Each row is a point. Each copy is the shape, with its points in the same order, turned, moved and blurred by noise. Some copies are also mirrored. Which?

Shape:
[[ 18  14]
 [  5 -34]
 [-26  17]
 [ 15  69]
 [ 55  11]
 [-11 -11]]
Copy 1:
[[ 27  -2]
 [-22 -26]
 [ -5  31]
 [ 60  38]
 [ 49 -29]
 [-13   2]]
Copy 1 is: only turned
Copy 2 (6 x 2):
[[  3   4]
 [ 38 -34]
 [-25 -29]
 [-42  36]
 [ 27  32]
 [  4 -34]]
Copy 2 is: only turned

Shape, 9 rows:
[[ 20   4  40]
 [ 49   9   7]
 [-21  39   4]
 [  5 -30 -41]
 [ 61   8  49]
 [  9 -35  18]
 [-47  18  20]
 [-16  24   0]
 [-14 -15 -24]]
Copy 1, 9 rows:
[[ 27  37 -30]
 [ 66  22 -15]
 [  5  16  29]
 [ 46 -51  -6]
 [ 57  55 -41]
 [ 22 -10 -46]
 [-25   9  11]
 [ 10   7  18]
 [ 20 -34  -1]]
Copy 1 is: mirrored
Copy 2:
[[ 32  14  24]
 [ 21  46  12]
 [-29   1  45]
 [-35  28 -35]
 [ 57  39  23]
 [ 11  -4 -13]
 [-25 -32  44]
 [-33   7  33]
 [-41   7 -11]]
Copy 2 is: only turned

Shape:
[[ -7 -30 -29  61]
 [-21 -22  -1  22]
 [  8 -55  12 -24]
 [ 53  19  11  -3]
 [-50  40  26 -25]
 [ 40  -5  -7   6]
 [ -2 -16 -29   4]
 [-11   1  25 -43]]
Copy 1, 8 rows:
[[  5   7 -37  69]
 [-13   9 -14  27]
 [-51 -38   6  14]
 [ 36 -55  19  11]
 [  8  26   4 -56]
 [ 17 -49  -2  25]
 [ -4 -21 -37  19]
 [-17 -18  15 -36]]
Copy 1 is: only turned
Copy 2, 8 rows:
[[ 43  -2 -58   4]
 [ 15 -20 -28 -11]
 [ -2 -43  13  34]
 [ 11  28  39   1]
 [-46 -17   5 -65]
 [ 16  19  16  14]
 [ -6   4 -25  11]
 [-34 -23  27 -19]]
Copy 2 is: mirrored
Copy 3:
[[ -4  28  -9  86]
 [  3  12  28  56]
 [ 49 -31  24  37]
 [-13 -24 -22  -9]
 [-17  26  75 -14]
 [  4 -10 -22  19]
 [ 24  25   4  35]
 [ 19 -13  50 -10]]
Copy 3 is: mirrored
Copy 4 (8 x 4):
[[  2 -71  44  10]
 [-17 -31  28  -2]
 [-43 -44  -8 -37]
 [ 44 -51 -21 -55]
 [ 15  48  20  -4]
 [ 24 -66 -19 -28]
 [ -1 -47  -4   5]
 [-11   6 -15 -35]]
Copy 4 is: only turned

Shape, 9 rows:
[[-34  10 -34 -12   3  10]
 [-17 -44   5  32  -4 -36]
 [  1  -6  31 -23  -8 -19]
 [  5  -5   9  59  31 -30]
 [ 66  34 -43  28 -31  46]
 [ 28  63   4  -8 -66  40]
 [  5 -36  15  40  33  15]
 [  4 -37  12  50   9 -10]
 [ 31  -3  20 -26 -10 -16]]
Copy 1 (9 x 6):
[[ -2 -13  20  -2 -40  39]
 [-20   2 -51  42 -35  -2]
 [-24 -24 -13 -19 -19 -41]
 [-35  27 -39  44  13  10]
 [ 45  70  -4 -45  -2  18]
 [ 32  55  44 -52 -36 -37]
 [ 13  -5 -31  44  21  11]
 [  0  13 -45  47   1   4]
 [-14  -8 -30 -35 -10 -26]]
Copy 1 is: only turned
Copy 2 (9 x 6):
[[-25   2  22   5  18  31]
 [ -9  -1 -62  16   6   4]
 [-22  -2  -6  -4 -21 -35]
 [ 17  46 -46  43   7   3]
 [ 82  22  39 -33  25   3]
 [ 40  20  50 -66 -35   2]
 [ 28  -5 -27  55   1  -4]
 [ 21   1 -50  34   2   0]
 [ -5   5   5 -11  -6 -47]]
Copy 2 is: only turned

Shape (13 x 8):
[[-45 -73 -33  46 -74 -33  -2  25]
 [ 11  61  21 -35  -6 -54  25  14]
 [  8  -3   3 -27  11 -47 -10  12]
 [ 12   9 -19 -18  13 -14  41  -6]
 [-49 -83 -16  19 -23  13 -15  -1]
 [-15 -72  14  26 -56  12  10  14]
 [-19  -4 -40 -12  14  45  18  20]
 [-34 -57 -31  17 -70  15 -18 -21]
 [-11  -5 -17  19  12  41   0  21]
 [ 16  13   5  25  29 -24  -4 -35]
 [ 34   0  -4  32   0 -45 -24  -5]
 [ -1  -3 -15 -29 -27  13  -6  26]
 [ 27 -20 -33 -14   4  17  15  10]]
Copy 1 (13 x 8):
[[ -1  17 -27  81  -4 -77 -33 -63]
 [ 58   7  17 -36  28 -40  14  56]
 [ 23 -26  -1   1 -11 -39   4  29]
 [ 15   0   7   3   3  -9  48  12]
 [-52 -10  -3  60 -15 -40 -24 -56]
 [-13  22  -1  25 -16 -29 -33 -76]
 [-46 -13 -22  -1  37 -10  37 -16]
 [-53  38 -20  51 -13 -50 -27 -36]
 [-27  -8 -25   3  40   9   2 -15]
 [ 13  -3  -9  31   2  22  -9  48]
 [ 31  -4 -39  23 -17 -12 -34  36]
 [-16   8 -17 -23  13 -41   9 -12]
 [ -8  -1 -32 -10  -7  -3  34 -10]]
Copy 1 is: mirrored
Copy 2:
[[ -6 -69  64  50 -39 -15  50  25]
 [ 35  39 -77  23   9   0  40   9]
 [ 10  -9 -40 -19   5   6  60   4]
 [-28  32 -19  10   8  25  37  -6]
 [-33 -45  67 -19 -30 -20  53  18]
 [ -5  -9  64  -1 -58   7  45  32]
 [-50  16  23 -21  28   6   2  21]
 [-43 -44  43   7 -64 -39  27  18]
 [-19   7  28 -24  11  11 -10  13]
 [  4  12 -18 -19  -9  10  27 -61]
 [ 16 -27 -25  -4 -33  22  30 -31]
 [-14   3 -16 -16  -9   2  19  43]
 [-38   6  -7 -16  -5  36  16  14]]
Copy 2 is: only turned
Copy 3:
[[-47 -71  17   6 -44 -19  44 -88]
 [  9   5 -36 -90  -6  -9  17  27]
 [ 18  -8  -3 -40  19 -29  30 -10]
 [  4 -18   8 -32  20  20   9  18]
 [-26 -36  63  42 -17 -32  18 -49]
 [ -7 -52  40  25 -66  -5  22 -45]
 [-11 -33  18  14  19  -1 -44  14]
 [-22 -23  49  12 -37   0  -3 -89]
 [-15 -18   1  34  -2 -12 -18  10]
 [-13  33  -5   0  20  24  44  18]
 [ 15  17 -31   5  -5   8  55 -18]
 [ 16 -23   2 -20 -12 -21 -29 -25]
 [ 33 -27  15   8  10  11 -15  -6]]
Copy 3 is: only turned

Shape (12 x 9):
[[-13 -41  -3   8   6 -36   6  -5 -14]
 [ 32   4  67  10 -25 -31  26 -12  27]
 [ -7  23   0  21   3  13  33 -14  23]
 [-43 -11   8  10 -60  66 -13 -12   0]
 [-47   6 -15   5 -21 -22 -46  -6  12]
 [ 21  27  -3  17   9 -22   5 -12 -17]
 [  5 -24   5  35  -3 -11 -95  -3  40]
 [-19   7  -5  32 -27   2  13 -19 -11]
 [ 20  17   3  12  18 -16 -13  54 -14]
 [ 29  10 -13  -8   1  46 -16  18 -14]
 [ 19  24  51  27  17   7  31 -11 -10]
 [ 26 -19  27  25 -36 -33  29  39 -10]]
Copy 1:
[[-15 -12 -13   8 -52 -11 -44 -29  28]
 [ 39  10   2 -13 -58 -65  15   1   7]
 [ 37   2 -19   1 -29  13  28 -16  22]
 [ 11 -31 -36  39 -10   0  24 -59 -65]
 [-21  23  -9   6 -63  30 -18 -46 -25]
 [ 17  19 -35  -6 -48  12 -12  17  14]
 [  0  49  49  30 -28  19 -48 -17 -55]
 [ 18  -4 -52  24 -43  10  -4 -25  -4]
 [-35  29 -15   6 -24  -9  -5  27  15]
 [ -6  -6 -25   1  19  14   1  18 -10]
 [ 42  23 -44 -10 -15 -32  15   0  27]
 [-19  -4 -19  28 -67 -57   1  26  22]]
Copy 1 is: only turned
Copy 2, 12 rows:
[[ -3  -1  20  10  21 -10  25 -20 -41]
 [-13  44 -62 -37  21 -16  25   1 -24]
 [ 16 -10 -25 -32 -30   9  34 -21  21]
 [  1  37  23   5 -70 -29 -21 -21  35]
 [-19   2  32  -9 -29  28 -18  14 -21]
 [ 15 -22 -31   2  21   9  16  14   5]
 [-39  15  58 -43  36   2 -22  43  11]
 [ 12  -1  -9   2 -14   6 -11 -27   8]
 [-50 -30 -11  17  15  -5  32  24   2]
 [  1 -29  -2   6 -24 -40  14  32  32]
 [ 14  21 -50  -1  11   3  55   6  26]
 [-42   5 -48   7  22 -34  16 -30 -19]]
Copy 2 is: only turned
